Rows are points. Each table stands for the endless flat space through its points: a line for two points, a plane for three, and so on. Write the one point that lies in both, or say that there is none.

First:
[[ -5  10 -36]
 [-11  -2 -28]]
Second, 2 rows:
[[  0 -11 -36]
 [  6 -12 -43]]
They share: no point

First, 2 rows:
[[ 37  -3  -2 -43]
 [ 13 -23 -14 -19]]
Second:
[[ 33  -8  -5 -11]
 [ 19  -3 -14 -28]
 [ 26 -28  -5 -15]]
They share: [ 19 -18 -11 -25]

First (5 x 6):
[[ 21  30  15 -18  46 -27]
 [ 10  27  -9 -16  20 -18]
 [ 12  42  11 -17  33 -41]
 [ 18  33  -9  -8  10 -44]
 [ -5  52  23 -30  50 -29]]
Second:
[[ 31  35  -5  -9  21 -10]
 [ 16  20  -2 -18  18 -19]]
They share: no point

First (5 x 6):
[[ 34   6   1  -1   7 -12]
 [ 12  34  -5 -25  11 -10]
 [ 22  10   3  -5  19  -2]
 [ 20  18  13  -3  11  -8]
 [  5  32  -7 -14  29 -48]]
Second (2 x 6):
[[ 11  41  -8 -36  25 -36]
 [ 12  36  -8 -30  23 -31]]
They share: [ 14  26  -8 -18  19 -21]

First:
[[ 52  28  52 -12 -36   4  16  40]
 [ 25  -4  28 -32 -11  11  49   6]
 [ 28  16  26  -9 -26   8  24  24]
 [ -5  16   0 -12 -13  -3  23  14]]
Second (4 x 8):
[[ 23  13  26   4 -25  25  15  10]
 [ 33  39  15 -20 -32 -16  33  43]
 [ 61  21  40   4 -33 -20  42  46]
 [ 12  17   9 -14 -27  11  16  14]]
They share: no point

First:
[[ -7   0 -12  -2   5   6 -11 -14 -16]
 [-11  -4 -28 -19 -22  22 -28  -3 -18]
 [-23   9 -33 -14  -9  16   1  -5 -17]
 [ 21 -35 -13 -39 -44  20 -56  30   9]
 [  3  -5 -47 -22 -39  21 -18   8 -23]
 [ -9   4 -35 -12 -16  12   2   1 -17]]
Second, 3 rows:
[[-24  -8 -28  -8 -29  35 -17  11 -27]
 [ 11  -8 -11 -19 -11  -3 -29 -15  -3]
 [-18  -9 -25 -10 -27  29 -20   6 -24]]
They share: [ -7  -5 -20 -13 -17  15 -20   0 -12]

First:
[[ 10   0  17 -35  -1 -22  10  12  25]
 [ 13  11  22 -37 -10 -23   6  12  31]
 [  6 -28   8 -24  20 -24  18  12  10]]
Second:
[[ 28 -19  27 -33  14 -40  18  -4  21]
 [ 38 -21  37 -39  17 -48  19  -9  25]
 [ 13   4   7  -4  12 -18  19  16  35]]
They share: no point

First:
[[ 12  -6   1 -35 -14  17 -37   1 -15  -1 -12]
 [-27  -4  36 -10   1  10 -15   2 -10 -24 -10]
 [ 18  10  -2 -25  -3  12 -27  -8  -4   7 -28]
 [ 39  -6 -14 -53  -8  26 -43  -2 -24  -4  -6]]
Second (6 x 11):
[[ 19   5  -7 -14  13  42 -37   7  -9 -17 -12]
 [ 24 -14 -10 -48   0  64 -28 -18 -18   8  20]
 [-18  -2  29 -21 -27 -28 -25  17 -11 -21 -44]
 [  7  11   0 -19 -25   8 -46  10  12  -1 -31]
 [ 10 -16   2 -29  15  59  -9 -24 -14  -7  16]
 [ -6 -10  15 -17   8  34  -3 -21  -7 -14  -3]]
They share: no point

First, 4 rows:
[[ -5   5  22  18   3  -8   7  -3  -4   4  -4  11]
 [ 22   4  20   5   0 -13  -9  -9   1  20  15  24]
 [  8  -4  -2  35 -22   7  -9  -1 -17 -12 -13  40]
 [ 15  -6  -3  32 -25   5 -15  -3 -14  -6  -7  46]]
Second, 4 rows:
[[ -2   2  11   0  -7   7  -7  -9  -4 -20 -25  30]
 [  7  -5  -7   2 -22   9  21 -14 -29  12 -25  19]
 [ -8  -6  -7 -14 -19  17   4 -25 -12  -1 -43  32]
 [ -3  15  33  32  18 -11  -4   6   1 -13   5   9]]
They share: [  1   7  17  20   2  -3   6  -2 -11  -3  -7  13]

First:
[[  0 -16  -6  24 -11  16  -5  -6  17 -20  10  17  16 -31]
 [-23   6  -1  34  -7   7 -22  -7  -3  -5  -2 -17  51 -44]
 [-16  17 -31  27  -8  12 -18 -18  -5  16   0 -18  53 -12]
 [ -1 -22  -5  28 -25  37   2  -2  23 -38  25  31  -5 -23]
 [-20  11 -31  31  -4  20  -2   1  17   5  -5  12  33   5]]
Second, 7 rows:
[[ 23  -2  -8  25  -7  59 -11  11  36   0 -34  22  18 -15]
 [  5 -16 -39  15   8  36  37  16  42 -15  14  64  38 -10]
 [-41 -26 -58  23   5  13 -25 -11   0 -24 -24  -4   4 -13]
 [-17   2 -30  43  -9  23 -23 -33  -6   2   4   0  22   1]
 [ 16  11  11  42 -17  13  -8  11  22  16  21  10   2 -11]
 [-14 -13 -46  26   3  33   3 -13  15 -12  -1  30  31  -5]
 [ -7  -2  -6  34 -20  15 -36  -1  13   9  -9 -15  -9 -21]]
They share: [ -7  -4 -21  26  -9  20  -2  -4  18  -8   5  17  21 -10]

First:
[[ -6  25   3  65   8 -31   3  28 -73  21   2 -31  32  -5]
 [ -2  -3 -14  -2 -52  -9  30 -18  -3 -13 -14  -4  -2  30]
 [ 34   5   1 -29 -60   3  37 -36  39  -5 -20  29  10  -1]
 [ 21   6  46  11 -22  -4   3 -21   3  43 -22  12  18 -21]
 [ -3  11 -23 -10 -35 -11  35   8 -13 -13 -20  -1  11  17]
 [ 68  31   6 -26 -30   3  44 -20  41  13 -34  58  38 -46]
 [  7  27  20 -16 -22  -9  14  12  11  25 -21  28   8 -18]]
Second:
[[ 23  30 -14  -9 -19 -27  36  -7  28  61 -35  -3  25   4]
 [  7  18  16   1 -19  -7  22 -17 -20   9 -11  -5  15   0]
 [ 19  29  14 -17 -54   8  18 -21 -30   5 -21  19   2  -8]
 [  7  -8  12  25 -39   3  -2  -5 -22  -7 -15  15  19 -32]]
They share: no point
